Each row is a point. The window is the flat piece filled in between its corners: a triangle in 3 columns, a solid with four corners in 4, and so on. A path goes straight from each point to the next, and from the last back to the first. List the points from which the path goes on through the window.

Window (4 x 4):
[[ -4 -69  26   1]
 [  7 -46 -40   1]
 [-21  69  37 -28]
 [ 25  73  52 -16]]
Path:
(1): [ -9  54  33 -70]
(2): [  9 -21  29 -25]
(3): [-14 -15  22  20]
(4): [ 14 -48 -12  25]
(5): [ 14 -42 -15 -27]
(6): [ 13 -14  23 -38]
(7): [-2 31 30 48]
(8): [  1 -25  21  30]
(9): [ 19 -64  25 -35]
(10): [ 39  -5  -5 -45]
(11): [ -9 -13  13  38]
(12): [-38   4  71  44]
(13): [  8  22  19 -36]
(14): [ 15 -36  17 -36]
(15): [-11   9  24  50]
(16): [-15  95  23   3]
Through the window after points: 2, 6, 12, 14

Window (6 x 6):
[[ 12 -16   7 -36  20 -29]
 [-66 -11 -46 -64   9  11]
 [-35  81 -31  41 -20 -19]
 [-25 -26  54 -17 -82  23]
 [ 22  28  71  32  54 -26]
 [-42 -61  19  14 -12  -2]]
Path:
(1): [-33 -10   2 -24 -36 -68]
(2): [-20  -2 -15 -27 -16  64]
(3): [-11 -59  18   3 -17  29]
(4): [-57 -32  26   9 -21 -25]
(5): [-57  30 -21 -10 -17 -70]
(6): [-28  48 -27  32 -32  46]
(7): [  8  11 -21  46  10  33]
(8): [-57  19   6   3 -30 -31]
(9): [-20  16  14   4  21 -48]
(10): [-2 -3  1 -5 32  9]
(11): [ 31  -6   7   3 -16  57]
(12): [-20  31  71  42 -15 -56]
Through the window after points: 3, 7

Window (9 x 9):
[[-69 -11  56  16  31 -42 -79  63  19]
 [ -4  18  32  71  -3   1 -33 -46  18]
 [-61  75 -27  42 -35 -19 -31  31 -39]
 [-28 -20 -34 -28 -55 -39  -7   8   4]
 [-25 -39  32  37 -44  31 -50  24   5]
 [ 43  37  27  87  67  -9 -27  21  66]
 [ 25  67 -17  32 -15  44 -41 -43  -9]
 [ 17  41  19 -13 -28   0  25 -27  30]
 [-17 -50 -17  18 -18  31  30 -32 -14]]
Path:
(1): [ 16   1  53  38  21 -24 -25   7 -25]
(2): [-14 -30  93  23  11 -55 -52  34 -38]
(3): [-72  25 -13  20  11  10 -63  37  62]
(4): [-12  12 -24  16 -27  13  -7 -13  30]
(5): [ 29  -3  33  37 -22   1   5 -25 -42]
(6): [  2  -6   8   0 -11 -49 -12  -8 -47]
(7): [-38  -7 -20  15 -33   9 -14  12  33]
(8): [-35  -4  -7  35  -3  17 -29  14  45]
Through the window after points: 2, 6, 8

Window (12 x 12):
[[ 15 -50  20  -3 -20 -47  -2  -7  24  -5 -30  28]
 [-12  28 -21 -16  13  -4  37   9  21  25  31  25]
 [-11   2  -6 -27  16  24  17   0 -15   5  -5   0]
 [-12 -18  57 -20 -34 -32   2  26  18   0 -15  -3]
 [-27  15   8  10 -18 -10  22  -7  32  -2 -40  12]
 [ 20  41 -22  19  31  23 -14  48  17   5  -9   7]
 [ 95  80  65  39  19  17 -29  -5  19  15  12  13]
 [ -9  -9  24  -6 -19   0  -9  -8  37 -22  20  -8]
 [ 53  51  40  60  74  -1  -8  15  14   4   1  -4]
 [-24   5  24 -10   2 -27 -30 -17  41  31 -23   3]
 [-15  28  -7  30   8  15  -5  13 -20  19  25  16]
 [-35   6  56 -12   4  11 -23   2  34  -8  -6  43]]
Path:
(1): [ 35   6  29   2   1  45   6   5  19  43 -17  -1]
(2): [ 39  14  38  25  19  16 -10  12  35  20  -8   1]
(3): [-20  15   1 -21 -12 -66   0 -16  -5 -15  -1  37]
(4): [ 33  45  12  18 -13 -30   0 -38 -21 -52 -18  21]
(5): [ 0 11 19 13 39 24 -8 28 39 47  7  5]
(6): [ -2  -8  40   4   2   0  11  -9  35  36 -12  -3]
(7): [  2  29   1   0   5 -25  -7  11   1 -33   5  35]
(8): [-12  25  10 -13   2  -5 -19  -6  13   5  -7   2]
(9): [11  3 30 40 12 -3  1 19 25 36  4 20]
(10): [  3  -1  30  20  34  44  -4  20  20  20  12 -11]
(11): [  9  34   8   2   5 -33  -9  10  22   2 -15  17]
(12): [-28  27  17  20  22 -62  -3  16  14 -42  -3  13]
Through the window after points: 2, 8, 10, 12
